Each row of a before or after table is a point. One or more steps were done to the points. Then noise was added and the rows were shuffled. The steps act on columns, c1 being the first. Name the steps. A step turns or swaps two columns, mirrors them in a line or flattens them onto one, adds a multiple of one to another, or multiplies or shifts one. Angles are multiples of 10 degrees, from the lower column toward the higher: turns from -170 to 170, lines from 10 to 170 but not 90. Use the fewest steps. Two steps may share a column if one is a turn and the other turns, adds or multiplies; they go together, in the order done. Otherwise the lowest column goes first.
In the rows, zero is written as 128.

Before:
[[131 103]
 [117 129]
 [125 120]
 [123 115]
 [123 149]
 [112 129]
 [129 142]
 [132 144]
 [133 106]
 [140 109]
 [138 109]]
After, 11 rows:
[[ 66 104]
 [ 51 132]
 [ 63 191]
 [ 71 177]
 [ 78  70]
 [ 56 131]
 [ 71  54]
 [ 63  88]
 [ 80  71]
 [ 69 170]
 [ 72  62]]
Steps: shift c1 by -60; multiply c2 by 3

Before (10 x 6):
[[134 108 163 145 100 118]
 [146 138 122 102 104 116]
 [157 155 124  85 107 148]
 [131 117 137 126 105 183]
 [132 131 117  98 159 138]
 [149 138 175 158 148 105]
 [127 108 129 117 124 105]
 [157 147 123 146 150 140]
 [136 153 134  82 106 104]
 [156 121 130  81 120 107]]
After, 10 rows:
[[146 177 122  91 130 132]
 [141  83 164 116  98 127]
 [ 80 119 135 108 116 139]
 [125 219 126  85 148 142]
 [122 176 117 131 172 131]
 [162 191 130  92 162 134]
 [154 221 132  82 150 127]
 [157  90 176 164 119 130]
 [132 120 122 156 128 139]
 [147 123 130 117 133 123]]
Steps: turn c1 and c6 by 60 degrees; multiply c6 by 0.4; add -1.5 times c4 to c2; turn c4 and c5 by -50 degrees

Before:
[[134 108 146 133 110 125 146 122 158]
 [146 154  89 121 108 110 153 155  89]
 [129 143 141 104  95 118 117  88 148]
 [108 109 124 119  68 182 117 159  80]
 [155 100 124 158 100 105 134  89  96]
 [103 101  93 119 139 162 118 151 143]
 [ 92 126 143 158 118 126 124 134  88]
 [162 190 140 163 109 173 104  87  93]
 [161 178 137 157  96 101  95 124 104]
 [124  98 136 106 152 165 118 139 123]]
After:
[[106 105  92 120 139 163 119 102 109]
 [172 100  89 121 108 109 153 153 131]
 [102 133 147 133 112 124 146 108 143]
 [162 132 138 157  96 100  97 179 149]
 [132 118 137 107 151 166 117  98 122]
 [108 167 140 103  95 119 118 142 137]
 [173 167 140 164 108 173 104 191 149]
 [165  97 126 119  69 182 118 110  92]
 [153 123 144 159 118 126 124 126  80]
 [167 166 124 159 100 106 133 100 142]]
Steps: turn c1 and c9 by 70 degrees; turn c2 and c8 by 90 degrees

Before (8 x 14):
[[109 162 111 128  95 147 113 132  95 154  81 178 121 148]
 [157 130 141 153 131 118 112 156 151 106 148 156 148 139]
 [159 172 130 127 127 141 101 189 140 101 112 119 177 133]
 [119 123 113 153  89 107 134 138 108 168  94 123 114 109]
 [ 85 116 119 138 146 125  62 129 146 122 167 127 126  82]
 [120 130 107 112 124 129  84 124 191 137 168 123 147  78]
 [133 140 145 117 123 138  93 127 128 146 116 129 170 157]
 [193 154 138 132 149 116 111 164 128 131 105 170 151 142]]
After:
[[155 131 145 154 135 124  71 157 156 106 151 158 150 120]
 [ 84 119  86 137 144 128 129 126 125 120 166 128 122 106]
 [108 162 133 124  92 148 139 129 106 153  81 176 127 157]
 [122 130  75 114 126 129  92 123 163 140 167 125 145 112]
 [118 125 103 154  93 108 147 136 102 164  93 122 111 129]
 [193 150 146 131 150 117  13 165 133 136 107 170 149 132]
 [134 138 162 117 125 140  87 133 141 147 116 133 170 132]
 [159 169 136 127 126 142  58 190 139 104 115 120 179 130]]
Steps: add -1.5 times c1 to c7; add 0.5 times c14 to c9; turn c3 and c14 by -50 degrees

Before:
[[141 129 175 129 116 141 126 165 118 159 108 122 137 127 117 123 125 139
  103 170]
 [132  91 166  92 139 167 145 141 134 113 141 137 155 126 145 116 102 151
  118 177]
 [123 165  83 107 167  98 189 119 104 145 167 131 168 120 153  80 108 154
  108  99]
 [130 169 103 134 179 104 161 116  73  85 171 119 169 138 149 114 117 143
   96  92]
 [131 108 143 102 160 140 107 174 145 125 124 109 121 125 142 100 119 171
   98 153]
 [146 136 167  81 152 143 112 141 163 134 122 133 146 135 134 144 124 133
  126 145]
 [102 165 134 181 142 100 140 123 160 108 157 155 111  99 103 135  61 110
   99 111]
 [ 98 125 159 173 159  97 132 100 147 131 165 190 131  99 107 146  94 121
   66  76]
 [150 112 126  90 165 145 121 168 135 134 116 154 146 143 124 134 115 153
   96 203]
 [117 164 102 130 162  73 155 125  85 125 205 133 171 173 141  81 110 167
  135 102]
 [131 111 146 104 120 145 154 176 159 113 117 146 143 153 141 143 140 159
  102 151]
 [127  96 120 113 122 167 110 144 135 146 123 116 127 134 117 150 133 145
  127 161]]
After:
[[133 112 143 103 120 165 155 176 158 113 118 108 143 154 153 143 141 158
  101 130]
 [118 164 137 121 162  93 156 125  85 126 205 154 171 174 109  82 111 167
  135 108]
 [130 109 106 101 161 160 106 174 144 125 124 117 120 126 157 101 118 171
   98 133]
 [150 112 153 103 165 165 121 168 134 135 116 127 145 143 197 133 113 152
   95 168]
 [ 97 126 183 170 158 118 131 100 147 130 165  87 132  98  72 148  94 121
   66 115]
 [144 137 126  83 150 163 111 141 163 134 121  89 145 134 145 145 125 133
  126 145]
 [126  96 119 122 123 187 110 145 134 147 122 137 126 135 154 151 133 146
  126 154]
 [131  92 130  94 140 186 144 140 134 112 140  88 156 126 180 114 102 151
  117 141]
 [102 164 154 183 142 119 140 123 160 107 157 116 110  98 104 136  61 110
  100 126]
 [131 168 124 122 179 123 162 116  72  86 172 154 169 138 102 113 116 143
   96  96]
 [141 128 115 138 114 161 125 166 117 158 108  82 138 127 164 123 125 141
  103 150]
 [123 165 138  97 167 120 188 118 105 145 167 171 168 120 109  80 107 154
  106 103]]
Steps: turn c3 and c12 by -100 degrees; turn c15 and c20 by -70 degrees; turn c4 and c20 by -20 degrees; shift c6 by 20

Before (12 x 32):
[[ 97 135 117 135 116 126 150 102  69 142 128 125  89 160  96 168 149 118
  139  96 122 149 128 108 119 178 112 116 161  89 124 118]
 [174 141 168 121 119  96 136 145  72 137 152 185 114  91 140  97 103 151
  145 132 132 177 122 173 109 121 147 146 112 120 121 103]
 [102  83 135 154 126 109 159 112  90 139 165 141 159 139 115  90 178 120
  158 168 150 118 129 148  81 101 163 165 146  95 118 130]
 [125 122 153  97  89  92 115 109 154 142 105 138  89 128 153 165 163 124
  139 151 127 117  92 117  94 145  88 116 146 128 193 131]
 [163 170 136 156 112 130 169 157 140 140 112 122 159 171 155  90 136 115
  119  99 152 140  74 142 110 142 121 141 119 124 165 147]
 [134 135 163 138 157 170 116 145 155 159 105 142 128 166 175 151 109 138
  105 162 115 149 125 117 140 129 146  99 150 132 136 161]
 [169  89 155 136 169  99  97 103 130  99 147 121 163  99  92 154 106 155
  135  96  91 133 103 159  68 107 102 167  79 111 125 116]
 [131 164 194  73 131 171 130 134 119 103 145 181  92 136 126 154 104 138
  166 118  89  92 114 123 126  96  89 158 120 121 122 100]
 [ 94 116 157 157 127 109 159 128 160  82 105 199 161 124 130 129 137 139
  153 102 154 107  76 148 138 127 125 187 150  92 125 129]
 [113 162 138 140 145  95 171 112  73 140 158 114 135  91 161 110 128  85
  130 176 156 156 150 153 103 109 140 127 138 141 136 180]
 [124 131 113 148  93 180 168  75 159 147 130 139 136 149  93 162 157 143
   99 176 147 136 151 134 134 116  97 131 118 155 112 179]
 [154  88 144  69 125 151 144  90 114 149 123 119 148 108 156 121 104 123
   90 127 130 182  83 102  78 161 124 127 168 143 161 121]]
After:
[[130 164 194  91 129  97 131 133 143 102 144  86 141 138 156 154 103 138
  165 118 165  92 113 122 130 115  78 159 120 124 160  99]
 [ 97 136 115 147 117 112 151 102 186 140 128 132 122 160  72 169 149 119
  139  96 125 149 129 108 151 123 127 116 162  89 130 117]
 [133 134 163 136 157 153 117 145 104 159 106 111 125 166 140 149 111 137
  103 162 145 149 125 118  93 158  90 100 151 132 127 160]
 [102  83 136 143 126 160 160 112 161 140 165 121 123 139 138  91 177 121
  157 168  99 118 129 148 116  74 154 165 147  94 143 131]
 [124 132 113 142  93 107 168  75  95 146 129 127 123 150 134 161 157 143
  100 177 114 135 152 134 161 112  71 131 117 154 146 179]
 [168  89 156 125 168  97  99 103 133  98 147 135 129  99 123 155 104 156
  137  96 164 133 100 161 130  53 153 166  79 111 127 115]
 [174 141 169 127 121 141 136 144 181 136 151  82 127  91 131  97 104 151
  145 131 115 178 122 175 108 117 163 146 111 121 161 102]
 [126 123 154 115  89  82 116 109 102 141 107  87 134 128 107 166 162 123
  138 150 134 119  93 115  90 118 155 116 146 128  76 130]
 [153  87 144  69 125 127 143  91 142 149 122 120 149 108  85 120 104 123
   90 127 124 182  83 102  79 112 104 127 169 142  95 120]
 [111 163 139 136 146 134 172 112 176 140 158 135 125  90 144 108 128  85
  129 177  91 156 150 155  87 117 163 127 139 139 112 180]
 [ 96 116 158 142 128 122 160 128  90  81 105  69 123 125 131 129 136 140
  152 102 108 107  75 149 131 136 145 186 150  91 167 129]
 [164 170 136 143 111 121 168 158 112 141 113 115 123 170 114  91 136 115
  118  99 108 139  74 143  96 133 123 141 119 124  93 146]]
Steps: flatten c4 and c13 onto the line at 160 degrees; turn c6 and c27 by -80 degrees; turn c9 and c21 by 170 degrees; turn c12 and c31 by 150 degrees; turn c15 and c25 by -60 degrees; turn c15 and c26 by 70 degrees
